Each row is a point. A path goes straight from each point to the next, and from the last back to the first. The post is the endless flat space through its rows: a point in 2 columns, a line in 3, a plane in 4, and so on, so that a path can go around it. Count how often the path circles the post. Going back the other way cancels.

Post (2 x 3):
[[ 35   1  36]
 [-27 -10 -45]]
Path:
[[ 19 -21  -8]
 [ 10 -17 -51]
 [ 14  24 -10]
 [-22  23 -13]
 [-35  -1  38]
 [-50  27 -19]
 [ 18  19   6]
 [ 51  42 -35]
 [ 15 -27 -42]
 [  6 -88 -12]
 [-73 -57 -11]
 [-30   5 -22]
 [  2  56 -18]
 [  2  46 -34]
 [-10  20  10]
 [ 33  10  95]
 [ 20 -33  33]]
Times around: 0

Post, 5 rows:
[[-21  -8  43 -40   0 -24]
 [-23  22  14 -20  -6 -67]
 [-36   2 -61  -4  33 -22]
 [ 32 -13  35  32  -3  54]
 [-19   7 -23 -21 -18   6]]
Path, 17 rows:
[[-12  53 -14 -26 -33  21]
 [-30 -30   4  22  61   7]
 [-18 -39   5   2   1  53]
 [-24  13 -17 -13 -34 -80]
 [-17 -14   0 -34  14 -23]
 [ 27  20 -12 -28  28  30]
 [-16   8  24 -28  -2  43]
 [-45  32   0 -35 -37 -13]
 [-56  -7  19 -30  23   3]
 [-26  26  -6 -19   6 -35]
 [ 19  31 -13  21   7   3]
 [-24  64 -45  21  -9 -12]
 [-25   7 -12  12  -5  22]
 [-25 -33  -4  29  30 -31]
 [ 12  -8 -23  -6 -85 -13]
 [-13   3  23 -56  20 -87]
 [-31  25  21 -95  17 -23]]
Times around: 2

Post, 8 rows:
[[  5 -38  14  -6 -16  -1 -10 -10  -9]
 [-37 -20  22  18  15   3   0 -11  -7]
 [-15  27 -15  22  35  28 -11  22  16]
 [-22  34 -29 -24   7  26   8   9  32]
 [ -4  30 -17   1  -7  20   4   2  -8]
 [-13 -30  12  -1  25  -7 -17 -22 -13]
 [ 14   5  23  -8 -40  -6 -18  -8  -7]
 [  6 -12  28  -4   3  -9  12  -4 -14]]
Path:
[[ 36  17   1  -9  20  11   9   4   1]
 [ -6  12  -8   0  10  23 -13 -17 -17]
 [  3 -23  24  -1  16   8   1 -18  13]
 [-35  26 -15  10   4  16  36  -3   5]
 [ -7 -13  37  15  36 -19  16  21  -2]
 [ -8 -11  16 -41 -41 -20  -6 -20 -13]
 [ -9  61 -16  36  95 -12  50  13 -43]
 [-45  29 -21  11  36   3  -1 -33   7]
 [ 14  36  -1  13  15  30   3   2   3]
 [ -8  -1  20 -33   3  11 -29 -12  20]
 [  9 -13  34 -10 -17  -9  16  10 -29]
 [ 18  -5 -15 -15   1 -14   1 -12 -41]
 [  9  24 -12  10 -16  17 -33  37  14]
 [-14  20  37  35  -2  12  -2   8 -23]
 [  5  -3  25 -28   4 -14  -1 -29 -10]
 [-26 -33  49  35  39 -13   6 -32 -15]
 [ -8  15 -37  -4   2   3   4  -2   4]
 [-17 -69 -15  11 -61  -3 -36  -8 -21]
 [  9 -13  15 -52  10  -8  -1   6  14]
 [-19   7  32  17   9  23 -21  -6   8]
 [-49  16  26  13  17   5 -13 -18  28]
 [ 26  18  -1  -4 -15 -10  -2  -7  -9]
 [ 19   2 -15  10  31   4 -32   8   0]
 [ -6   8  -8   3  20  15  -2  -8  32]
 [  3   1   5 -16  -6  17  -2   2  20]
 [ 17  13  14  -5  10  12 -27   8 -16]
 [-14  -9   0 -13  -5  -8 -22 -26 -39]
 [  3   2   5 -24  13 -14 -27  -1  25]
 [-37  26   8  36  57   2   6  -1  15]]
Times around: 0
